Every row gives one point. Examples show where two turns around zero, p and q, send a point. Where does a point land after both, in the order given? Backwards means that the second turn is done in reverse. Each puzzle has new turns, and all numbers are rounded.

Turn p:
[0.02 0.22] -> [0.10 0.20]
[0.25 0.03] -> [ 0.24 -0.06]
[-0.12 -0.45] -> [-0.28 -0.37]
[ 0.12 -0.20] -> [ 0.04 -0.23]
[-0.28  0.40] -> [-0.11  0.48]
Turn q:
[-0.13 -0.26] -> [-0.20 -0.21]
[0.18 0.14] -> [0.21 0.08]
[-0.46 -0.05] -> [-0.46  0.08]
[ 0.46 -0.04] -> [ 0.43 -0.17]
[-0.05  0.21] -> [0.01 0.22]
Where do these land?
p, then q backwards: [-0.07 -0.13] -> [-0.08 -0.12]
p, then q: [ 0.15 -0.03] -> [ 0.10 -0.12]
p, then q backwards: [-0.45  0.31] -> [-0.42  0.35]
q, then p backwards: [ 0.37 -0.14] -> [ 0.38 -0.10]

Turn p:
[-0.25  0.35 -0.05 -0.26] -> [-0.16  0.44  0.03 -0.19]
[-0.03 -0.50  0.21  0.00] -> [-0.23 -0.48  0.11  0.03]
[ 0.17  0.06 -0.51  0.07] -> [ 0.21  0.08 -0.50  0.01]
[-0.34 -0.04 -0.03 -0.39] -> [-0.42  0.13 -0.02 -0.27]
[-0.13  0.33  0.32  0.08] -> [0.02 0.28 0.38 0.11]
[ 0.15 -0.14 -0.03  0.31] -> [ 0.17 -0.20 -0.07  0.26]
[ 0.43 -0.06  0.10  0.20] -> [ 0.41 -0.25  0.07  0.07]
Turn q:
[-0.09 -0.12  0.30  0.04] -> [ 0.03 -0.08  0.33  0.00]
[ 0.09 -0.31 -0.69 -0.07] -> [-0.02 -0.40 -0.64 -0.11]
[-0.17  0.32  0.15  0.13] -> [-0.22  0.27  0.17  0.15]
[0.14 0.27 0.08 0.27] -> [0.04 0.24 0.02 0.34]
[ 0.03 -0.16  0.17 -0.37] -> [ 0.17 -0.03  0.14 -0.38]
Where do these land?
p, then q: [0.50 0.29 0.40 0.22] -> [0.66 0.17 0.21 0.17]
p, then q: [-0.10  0.12 -0.15 -0.30] -> [-0.17  0.20 -0.11 -0.24]
p, then q: [-0.25 -0.09  0.18  0.26] -> [-0.15 -0.12  0.24  0.27]
q, then p: [-0.03  0.20  0.22  0.01] -> [0.07 0.17 0.23 0.04]
q, then p: [-0.26 -0.43 -0.41 -0.48] -> [-0.47 -0.22 -0.35 -0.51]
p, then q: [ 0.09 -0.19 -0.07  0.22] -> [ 0.07 -0.25 -0.09  0.16]
p, then q: [ 0.04  0.10 -0.19  0.07] -> [ 0.01  0.07 -0.20  0.09]

Turn p:
[-0.31 -0.44  0.28  0.25  0.30 -0.33] -> [-0.43 -0.51  0.20  0.05  0.31 -0.22]
[-0.26 -0.04  0.03 -0.45  0.35  0.25] -> [-0.12  0.13  0.00 -0.47  0.36  0.27]
[-0.19 -0.10 -0.38  0.14  0.18  0.20] -> [-0.19 -0.06 -0.28  0.13  0.12  0.36]
[ 0.38  0.04  0.17  0.16 -0.27  0.15] -> [ 0.34 -0.03  0.23  0.15 -0.33  0.03]
[ 0.48  0.06 -0.27  0.07 -0.16 -0.40] -> [ 0.42 -0.08 -0.33  0.25 -0.12 -0.36]
[ 0.01  0.01  0.28 -0.12 -0.15  0.30] -> [ 0.05  0.08  0.31 -0.21 -0.18  0.16]
[-0.14  0.27 -0.17 -0.32 -0.35 -0.34] -> [-0.08  0.35 -0.31 -0.18 -0.21 -0.40]
[0.03 0.20 0.06 0.26 0.09 0.17] -> [0.02 0.13 0.17 0.27 0.05 0.16]
Turn q:
[ 0.14 -0.29 -0.25 -0.33  0.37  0.18] -> [ 0.16 -0.31 -0.33 -0.34  0.31  0.04]
[ 0.32 -0.27 -0.13 -0.08  0.35 -0.21] -> [ 0.38 -0.13 -0.26 -0.05  0.25 -0.26]
[ 0.15  0.49  0.21  0.23 -0.26 -0.21] -> [-0.01  0.58  0.22  0.18 -0.21 -0.09]
[-0.01  0.02  0.63 -0.19 -0.05 -0.19] -> [ 0.10  0.04  0.62 -0.13  0.04 -0.23]
[-0.45  0.31 -0.09  0.29 -0.10  0.14] -> [-0.54  0.13  0.01  0.27 -0.07  0.18]
[-0.40  0.11 -0.33  0.03 -0.33  0.07] -> [-0.45 -0.07 -0.17  0.05 -0.38  0.12]
[ 0.02 -0.21 -0.14 -0.21  0.09  0.34] -> [ 0.04 -0.26 -0.14 -0.25  0.11  0.26]
[ 0.23 -0.15  0.10  0.26 -0.06 -0.12] -> [ 0.31  0.03  0.05  0.26 -0.05 -0.03]
Where do these land?
p, then q: [ 0.17 -0.16  0.07 -0.43  0.19  0.12] -> [ 0.22 -0.05 -0.06 -0.45  0.19 -0.02]
p, then q: [ 0.17 -0.01  0.37 -0.06  0.33  0.44] -> [ 0.23  0.04  0.36 -0.21  0.42  0.26]
q, then p: [-0.19  0.22 -0.07 -0.14  0.00 -0.35] -> [-0.25  0.13 -0.13 -0.03  0.01 -0.37]
p, then q: [-0.08 -0.06 -0.01  0.48 -0.12 -0.56] -> [-0.05 -0.19 -0.03  0.60 -0.19 -0.36]
q, then p: [ 0.23 -0.02 -0.08 -0.04  0.05  0.06] -> [ 0.21  0.05 -0.11 -0.01  0.04  0.07]
p, then q: [-0.21  0.22 -0.54  0.03 -0.03 -0.14] -> [-0.35  0.14 -0.48  0.15 -0.09  0.03]
p, then q backwards: [-0.16  0.01 -0.33 -0.03 -0.20  0.14] -> [-0.01  0.14 -0.35  0.04 -0.18  0.13]
p, then q: [ 0.13  0.09  0.36  0.47 -0.42 -0.23] -> [ 0.16  0.08  0.42  0.47 -0.38 -0.18]
p, then q: [-0.04 -0.29  0.23 -0.28  0.20  0.51] -> [ 0.07 -0.22  0.25 -0.49  0.25  0.32]
